Each row is a point. The ring and each string are closed loops that go straight from each point to the next, and from the last back to the first. Before rounding, they use only three directions, however many columns there are. Count how often each string passes through the ring. Passing back the other way cancels.
In the rows, 128 means zero.

Ring (10 x 4):
[[210 163 110 127]
 [185 197 121 129]
 [158 206 123 134]
 [107 186 115 148]
 [ 91 165 106 154]
 [ 87 121  85 161]
 [110  88  70 161]
 [153  77  68 153]
 [183  88  75 144]
 [210 124  94 132]]
String (14 x 4):
[[139  62  91 150]
 [146  99 102 145]
 [151 120  84 148]
 [154  83 110 142]
 [168  51  90 145]
 [181  40  51 152]
 [172  87  41 155]
 [162 121  36 157]
 [152 122  93 145]
 [149  84 118 141]
 [145  79 104 145]
 [145 105  91 148]
 [145 114  98 146]
 [139  82 114 144]]
Times through: 1

Ring (9 x 9):
[[182 135 130 127 144 111 110 170 107]
 [149 199  84 102 138 102 117 164 124]
 [105 222  56  89 122  96 118 153 136]
 [ 72 202  61  92  97  97 118 142 135]
 [ 72 148 105 108  75 106 119 135 116]
 [ 89 106 141 123  70 113 118 136 102]
 [127  62 174 143  84 120 113 146  89]
 [167  56 176 151 116 121 105 161  89]
 [185  95 153 141 139 116 106 170  98]]
String (7 x 9):
[[117 161 121 107  93 110 126 146 107]
 [104 144 167 106  47 120 146 129  84]
 [125  33 230 147  43 133 131 132  62]
 [179  12 193 169 125 124  94 166  86]
 [226  85 169 149 160 119 104 181  91]
 [166 189  69 110 168  98 103 175 134]
 [109 181  59 106 134  96 103 158 139]]
Times through: 1

Ring (9 x 12):
[[201 156 141 123 158 153 124 124 100 113 110 149]
 [186 186 143 107 166 148 130 128 102 113 125 162]
 [149 195 144  97 167 138 136 130 110 110 136 163]
 [ 92 183 144  94 160 124 140 132 126 103 143 154]
 [ 44 146 131 110 143 111 136 132 140  96 136 133]
 [ 38 118 118 128 131 108 128 130 143  96 125 120]
 [ 65  93 109 147 122 114 119 127 137  98 109 110]
 [118  91 117 152 127 130 116 124 124 102  98 113]
 [173 116 132 142 142 147 119 123 109 108  98 128]]
String (20 x 12):
[[217 194 100 127 157 144 110 129  91 125 120 169]
 [184 169 100 133 148 138 110 129 101 119 117 155]
 [157 153 137 120 153 141 127 127 111 108 117 144]
 [174 152 186 101 169 159 145 123 110 101 115 143]
 [226 151 186 109 172 172 139 120  96 107 105 146]
 [249 144 127 142 153 163 112 122  87 119  94 147]
 [204 139 110 145 144 147 109 124  98 117 101 142]
 [161 140 117 136 143 138 116 126 110 111 110 139]
 [172 141 101 144 139 137 109 127 106 116 107 141]
 [207 144 106 145 144 147 107 125  97 119 102 145]
 [236 153 150 126 162 165 124 122  92 115 102 149]
 [228 163 181 106 174 171 138 121  95 109 109 152]
 [198 166 182 100 173 163 142 123 102 106 116 152]
 [225 187 165 102 176 164 135 125  93 114 119 164]
 [223 198 138 109 170 156 125 127  91 119 123 170]
 [176 178  89 133 146 132 108 130 101 121 121 159]
 [145 161 128 119 152 135 125 128 113 109 122 147]
 [144 162 176  97 167 147 146 126 116 101 125 146]
 [176 186 192  83 181 159 152 125 107 103 130 159]
 [215 205 147 100 174 156 131 128  93 117 127 172]]
Times through: 2
String (19 x 12):
[[125 126 108 141 135 127 115 127 120 108 111 130]
 [113 109 146 130 141 135 131 124 126  98 108 120]
 [ 92  79 153 137 134 133 132 122 134  92 100 104]
 [ 70  61 116 159 116 119 117 123 139  94  95  95]
 [ 71  74  73 173 106 108 101 127 135 103  98 103]
 [ 89 101  77 161 116 111 103 128 129 107 106 117]
 [ 69  74  59 179 102 103  95 128 135 106  98 103]
 [ 57  50  97 171 106 112 109 124 142  95  92  90]
 [ 86  82 146 139 132 130 130 123 135  93 102 105]
 [100  80 146 141 133 134 129 122 131  94  98 105]
 [120  67 135 155 127 137 120 121 127  97  89 101]
 [133  92 161 134 142 146 133 121 123  96  97 113]
 [125 130 152 120 150 138 134 125 122 100 114 130]
 [147 120 106 148 134 133 111 126 114 110 104 129]
 [170 111  80 167 125 133  97 125 107 116  94 128]
 [191  92 137 152 138 154 116 119 107 107  85 118]
 [165 102 157 136 146 152 128 120 114 101  95 120]
 [146 109 157 130 147 147 131 122 118 100 102 122]
 [132 122 120 138 138 132 119 126 119 106 108 128]]
Times through: 1
